Rows are points. Each copy is the shape, with its points in the same order, turned, moved and blurred by noise. Say if it was mirrored as well.

Shape, 8 rows:
[[  2  -9]
 [-74  66]
 [ 42 -48]
 [-63  22]
 [ 11  24]
 [ -2  20]
 [  6  11]
 [-75  49]]
Copy 1 (8 x 2):
[[-15 -13]
 [ 84  46]
 [-53 -38]
 [ 52   9]
 [-22  24]
 [  0  21]
 [-11  10]
 [ 77  28]]
Copy 1 is: mirrored
Copy 2 (8 x 2):
[[ 10   0]
 [-89 -32]
 [ 65  16]
 [-47 -45]
 [-13  21]
 [-12  11]
 [ -3  14]
 [-74 -42]]
Copy 2 is: only turned
Copy 3:
[[-12 -26]
 [ 76 -86]
 [-54   9]
 [ 32 -83]
 [ 22  -9]
 [ 16 -21]
 [ 10 -19]
 [ 60 -87]]
Copy 3 is: mirrored
Copy 4 (8 x 2):
[[ 11  -7]
 [-80  43]
 [ 62 -26]
 [-64   5]
 [  6  32]
 [ -2  24]
 [ 10  24]
 [-85  29]]
Copy 4 is: only turned

Shape, 8 rows:
[[-22  28 -47]
 [-22 -69 -25]
 [ 52  63  -9]
 [  2  32  26]
 [ 35 -22  -4]
 [-17 -11  -9]
 [-30  60  78]
 [ 58 -20  74]]
Copy 1:
[[-10 -55   7]
 [ 10  10 -70]
 [ 16 -12  82]
 [-32   7  39]
 [ 28  27   6]
 [-15  -4 -16]
 [-94  26  60]
 [  1  97  35]]
Copy 1 is: mirrored
Copy 2, 8 rows:
[[ 22  44  22]
 [ 42 -46 -11]
 [-63  61   4]
 [-42   7  41]
 [-26 -11 -21]
 [  9  -7  14]
 [-68  -8 106]
 [-95 -52  -7]]
Copy 2 is: mirrored
Copy 3, 8 rows:
[[  32   -7  -50]
 [  45  -56   45]
 [  -9   69  -31]
 [ -45   14   -5]
 [   7   16   34]
 [   8  -20    6]
 [-101  -16  -31]
 [ -57   32   77]]
Copy 3 is: only turned

Shape:
[[ 12  56  -7  35]
 [-40  -4 -10 -10]
 [-43  57   6 -49]
 [-11  68  37 -91]
 [ 59 -60 -11  19]
 [ 44 -33  49  33]
 [ -1   7  -8  40]]
Copy 1 (7 x 4):
[[ 76   3 -50  -4]
 [-15 -25 -30   3]
 [-19  21 -85  15]
 [-27  79 -78  28]
 [ 37   1  67 -24]
 [ 53   7  47  42]
 [ 54 -36 -14   2]]
Copy 1 is: only turned
Copy 2, 7 rows:
[[ -30   -7  -52    5]
 [ -34   -6    5  -67]
 [ -33    5  -67  -93]
 [  17   22  -99 -108]
 [  50  -22   44    4]
 [  37   40   21   10]
 [ -29   -7   -1   -6]]
Copy 2 is: only turned
Copy 3, 7 rows:
[[ 10 -86  10  20]
 [-32   1   3 -10]
 [-18 -22  68 -34]
 [ 31 -25  78 -75]
 [ 56  12 -77  27]
 [ 46 -37 -83 -22]
 [ -6 -42 -33  22]]
Copy 3 is: only turned

Shape (11 x 6):
[[-25 -16 -52 -65  37  -5]
 [-26 -28  25  75 -68 -62]
 [ 13 -38 -91 -28  -7  22]
 [ 57  21  28 -48   3  14]
 [ 16  15 -56 -46  49  57]
 [-61 -18 -33  -5 -87 -20]
 [-25  14  37  30   9 -70]
 [ 38  40 -17 -23 -32   6]
 [ 81 -18  15  26 -24 -55]
 [-28 -33  24 -18  55  24]
 [ 45 -17 -32 -94  13  39]]
Copy 1:
[[  15  -25   10  -28   71   28]
 [ -91  -43  -16   51  -59  -34]
 [  42  -42  -41   -7   21   61]
 [  68  -17   61   -1  -31   -4]
 [  76    7   -9  -33   38   17]
 [ -45 -103  -39   -3    2  -34]
 [ -58    3   38   44   -4  -42]
 [  59  -42   14   29  -13  -25]
 [  -2  -21   43   80  -69   28]
 [ -18   17   35  -60    3    8]
 [  82  -49   33  -30   11   53]]
Copy 1 is: only turned
Copy 2 (11 x 6):
[[ 33 -10 -15 -62  51 -35]
 [ 18 -84  61  54  31  87]
 [ 39  23 -32  14  87 -18]
 [  1  50  38   2 -26 -12]
 [ 12  30 -51 -26  15 -50]
 [ 37 -15   7  -6  68 104]
 [ 14 -87  55  -5 -25  24]
 [ 48  28  -4  14 -20  23]
 [ 45 -12  94  73  -3 -13]
 [-57 -25  12 -32  23 -22]
 [ 21  78  -1 -30  41 -39]]
Copy 2 is: only turned
Copy 3 (11 x 6):
[[-39 -39   8 -59  32 -12]
 [104 -10   2 -60 -49  89]
 [-25  32 -33 -87  44 -11]
 [ -5  23  -8   9 -47 -43]
 [-64   6 -48 -16  25 -29]
 [ 86 -43 -46 -99  -5  15]
 [ 48 -47  40   0 -39  62]
 [ 39  25 -22   7 -12 -32]
 [ 53  63  54 -13 -42  20]
 [-52 -30   7 -31 -49  19]
 [-50  17  -2 -46   2 -80]]
Copy 3 is: only turned
Copy 4:
[[  34   20  -19   27   79  -36]
 [  18   21  -13   14 -118   -8]
 [  48   12  -55   10   60   36]
 [  11  -75   38   20   34    1]
 [  -4   -9   -8   -9  105   15]
 [  89   42  -13  -25  -40  -11]
 [ -23    0    2   23  -55  -66]
 [  28  -59    0  -24   16    2]
 [   0  -76  -30   54  -52   13]
 [ -21   34   43   48   40  -11]
 [  53  -43   14   34   99   17]]
Copy 4 is: mirrored
